Each row of a before or after table is a point. One or more steps were done to the points. Then noise was added and the rows were shuffled. The steps act on columns, c1 being the first. What was done? A step turns or swaps two columns, mirrors them in a line or flattens them onto one, adds a multiple of one to another, or multiplies or shifts one. Angles are multiples of 10 degrees, from the lower column toward the higher: turns from -170 to 170, lines from 10 to 170 but not 90. Use the fewest steps. Two steps may share a column if one is a turn and the other turns, adds or multiplies; they go together, in the order done. Otherwise the lowest column goes first.

Before:
[[-53,-17],
[26,-30],
[-39,-32],
[45,-44],
[50,-41],
[-46,-39],
[-40,21],
[-61,-35],
[49,66],
[-42,-55]]
After:
[[1,-9],
[-1,-27],
[-2,-54],
[2,-29],
[1,-26],
[12,-45],
[3,-40],
[-3,30],
[5,-34],
[-10,61]]
Steps: flatten c1 and c2 onto the line at 100 degrees

Before:
[[33,-51,22,-28,15,-9],
[47,-75,18,-17,35,21],
[-32,23,7,19,-7,-92],
[-12,13,15,-8,25,5],
[-6,-17,11,43,31,14],
[-19,-15,7,-28,-29,7],
[-27,-42,-25,-10,30,-5],
[-8,3,3,-24,-41,1],
[18,-1,-7,9,-19,24],
[-26,-44,21,-4,17,17],
[-15,14,-30,-2,4,-20],
[-28,-2,22,-10,33,14]]
After:
[[35,-1,32,14,-26,53],
[-31,-93,16,-7,18,-9],
[-17,-21,-18,3,-2,-13],
[-18,7,18,-28,-28,14],
[-29,25,29,16,-4,39],
[-29,17,32,34,-11,-2],
[-7,17,23,31,42,14],
[45,34,29,36,-16,73],
[-26,2,-16,29,-9,43],
[-7,1,14,-42,-25,-4],
[16,23,3,-19,8,-2],
[-12,4,25,23,-7,-14]]
Steps: turn c2 and c6 by -100 degrees; shift c3 by 10; swap c4 and c5

Before:
[[-41,-17,-54,54,-25,-21,-57,-57,-1,-39,-27],
[-24,-33,-37,-19,-40,-42,-24,12,1,18,-24],
[-31,-44,25,-6,8,-3,14,-41,41,-22,-2],
[-39,-15,28,16,15,24,-2,-35,-21,-19,-42],
[36,16,32,16,10,-14,-26,-50,-20,-24,-49],
[3,3,29,6,29,-55,17,28,12,-6,-55],
[19,44,15,50,-6,-16,-46,-58,-30,48,5],
[-15,46,1,-18,-27,-46,-61,-21,-24,0,-13],
[-26,-23,14,-31,-42,24,12,34,41,-10,19],
[7,1,-47,7,-45,-32,5,-13,-47,-38,36]]
After:
[[19,-3,40,13,27,-22,-28,-81,-21,-26,-41],
[-96,27,-71,56,-11,-5,-55,-88,-4,-38,-35],
[-2,19,-64,7,-55,-22,2,-45,-48,-36,18],
[3,-2,19,-28,-45,35,16,6,40,-8,3],
[-6,31,42,6,49,-44,16,-4,12,-4,-41],
[1,-5,2,-19,-25,-67,-63,-52,-24,1,-18],
[-27,33,30,-6,7,25,13,-71,40,-21,6],
[-50,-3,33,14,29,26,-4,-64,-21,-21,-36],
[-5,53,-49,-18,-34,-13,-21,-18,1,12,-38],
[-33,-22,20,50,-6,-42,-48,-86,-28,48,6]]
Steps: add -1 times c4 to c1; mirror c2 and c6 in the line at 110 degrees; multiply c3 by 1.3; turn c5 and c11 by 20 degrees; shift c8 by -30

Before:
[[21,-3,-11,11,-28,11,-2,11,15,-2,4,11,-8,7,-36,32,6,-8],
[7,-7,30,-2,-7,2,-6,-6,-23,3,-15,12,-24,0,3,-10,18,-19],
[17,7,-9,24,12,-7,-12,-12,13,22,-1,12,-12,-4,-2,34,16,-10],
[-1,-5,6,37,-25,7,0,6,12,95,-15,-10,8,10,-29,-9,4,-1],
[11,1,-6,-8,-31,-2,2,12,5,23,4,3,21,-8,-17,5,8,2],
[15,3,-3,-7,8,6,-8,7,14,30,-13,-60,6,-6,-1,-4,-20,-3],
[-9,-26,17,1,-20,-11,-5,11,-2,-12,12,6,-22,0,-11,2,-6,-6],
[10,12,-11,-5,-17,8,-13,-30,-2,-12,52,-26,-23,-7,-3,-5,19,7],
[14,16,42,-6,16,-9,-14,-30,14,16,2,10,-13,-5,-1,5,-18,2],
[16,19,13,39,-14,-7,-6,-22,-26,28,1,12,-10,-1,-19,47,12,2],
[5,17,7,36,-16,-11,-10,1,-7,-2,-11,-41,-11,0,-6,-9,17,-1],
[14,-9,-9,0,-20,2,-43,-27,-6,-5,-8,-3,44,30,-13,6,-41,2]]
After:
[[-6,11,12,38,-15,23,-13,27,11,-22,7,6,11,1,-19,50,-10,-2],
[-5,13,7,37,-15,5,11,-4,10,1,19,-40,-1,-1,-14,-7,-1,0],
[-1,-2,-6,-10,-33,-5,2,22,1,11,3,1,25,-8,10,4,-8,5],
[1,-4,-3,-7,12,-13,21,31,-10,7,-6,-54,3,-4,6,-6,25,-1],
[10,-19,16,3,-20,2,-11,-14,9,11,-14,5,-2,1,-23,0,-6,-4],
[4,-9,-8,12,-28,-11,-10,1,-10,7,5,13,26,8,-23,33,-7,-6],
[1,1,-7,25,10,-13,-19,22,3,-12,13,10,-4,-6,-11,34,-9,-9],
[2,-4,6,38,-24,-13,-1,95,-8,5,13,-8,32,12,-5,-9,11,0],
[5,-9,30,-1,-5,23,-18,5,3,-7,24,17,-14,1,-18,-9,-1,-19],
[-1,8,-12,-5,-17,4,4,-13,-10,-30,-19,-35,-8,-9,-21,-6,-53,5],
[-5,8,40,-9,17,-15,-17,15,4,-29,-15,-1,-7,-4,-10,6,11,4],
[6,-12,-11,-1,-20,6,-38,-5,0,-26,-28,-25,32,31,33,5,34,2]]
Steps: flatten c1 and c2 onto the line at 110 degrees; mirror c6 and c9 in the line at 140 degrees; add -0.7 times c18 to c12; turn c7 and c12 by 30 degrees; swap c8 and c10; turn c11 and c17 by -130 degrees; turn c13 and c15 by 60 degrees

Before:
[[-14,-7,10,-51,7,18,-19,17,19,50,-29,35,48,54,-23,-56,28,-26,27,-34,-37,-8,-60,30,-5,35,-34,45,8,-23,-57,-5],
[21,-10,19,29,20,10,19,4,-7,26,-20,1,-23,26,-1,2,-20,42,-59,-22,17,-7,8,-27,-21,13,-43,32,2,74,40,35],
[44,-34,-26,-50,42,72,26,-46,45,23,-27,-21,29,27,30,-15,9,-44,14,-13,-32,36,22,-49,31,-18,-7,-13,-19,-3,-57,11],
[13,-7,-38,-9,0,23,-44,14,12,46,-19,46,-44,-25,14,23,53,23,-36,5,24,-11,-59,41,43,-41,6,-45,-2,-26,-30,26],
[35,16,-19,-38,-52,-24,6,-47,-37,18,-42,-42,15,38,10,-17,-5,-58,20,5,-24,5,5,51,53,8,53,3,65,-26,30,37],
[-3,-64,46,-8,-52,10,16,22,52,-23,-39,7,-39,21,3,-24,33,-18,-60,-58,6,8,9,4,20,64,-11,42,-5,25,5,0],
[-25,-7,63,19,22,34,-68,7,-13,-14,31,14,-16,-17,-20,-51,47,41,41,9,-2,6,-72,-18,-19,26,-7,-63,-32,-34,19,-32],
[-50,-70,12,-47,-14,15,7,37,-27,-31,58,-30,56,28,29,4,-21,-12,6,-79,62,-43,28,-45,21,31,24,10,22,-13,-14,29],
[12,14,-29,13,-26,-20,-59,34,-29,10,41,35,-10,13,24,5,-41,-36,-27,17,53,-27,-47,-22,-3,7,31,38,-6,28,-16,10]]
After:
[[20,-2,18,29,19,10,19,50,-8,4,-19,1,-23,-35,0,3,-20,44,32,-22,-20,-6,7,-28,-22,12,-43,20,2,10,39,35],
[43,-11,-26,-49,43,72,26,10,46,46,-27,-21,28,8,28,-14,8,-42,-46,-13,80,36,22,-49,31,-16,-7,29,-18,63,-56,12],
[-3,-54,46,-8,-52,9,16,42,51,35,-39,6,-37,-45,2,-23,32,-18,49,-60,20,10,10,3,20,64,-12,12,-5,51,5,0],
[-51,-42,12,-47,-13,16,6,-22,-27,82,58,-29,55,-14,30,4,-21,-13,29,-78,-13,-43,29,-43,20,30,23,28,22,6,-14,29],
[36,21,-19,-39,-52,-26,7,6,-36,-58,-41,-42,14,-11,9,-19,-4,-59,-48,3,-16,5,7,51,53,8,52,35,65,60,31,36],
[13,-67,-38,-9,0,24,-43,23,14,5,-20,46,-45,49,12,22,53,24,29,5,-25,-11,-61,41,44,-41,4,-16,-3,-63,-30,26],
[-14,-68,8,-52,6,19,-19,-32,19,-42,-28,34,48,-54,-24,-55,27,-27,2,-34,12,-6,-60,29,-5,34,-34,45,7,16,-56,-4],
[13,-33,-28,14,-25,-19,-61,5,-30,5,42,34,-10,-40,24,5,-42,-36,44,18,-67,-27,-47,-23,-2,6,31,6,-5,82,-15,11],
[-25,-80,62,20,22,33,-68,-41,-13,49,32,13,-15,65,-19,-50,48,41,-14,10,43,8,-71,-16,-17,26,-8,-8,-31,-94,19,-30]]
Steps: add 1 times c23 to c2; add -1.5 times c6 to c10; turn c10 and c21 by -140 degrees; turn c8 and c19 by 120 degrees; turn c14 and c28 by 100 degrees; add -1.5 times c18 to c30
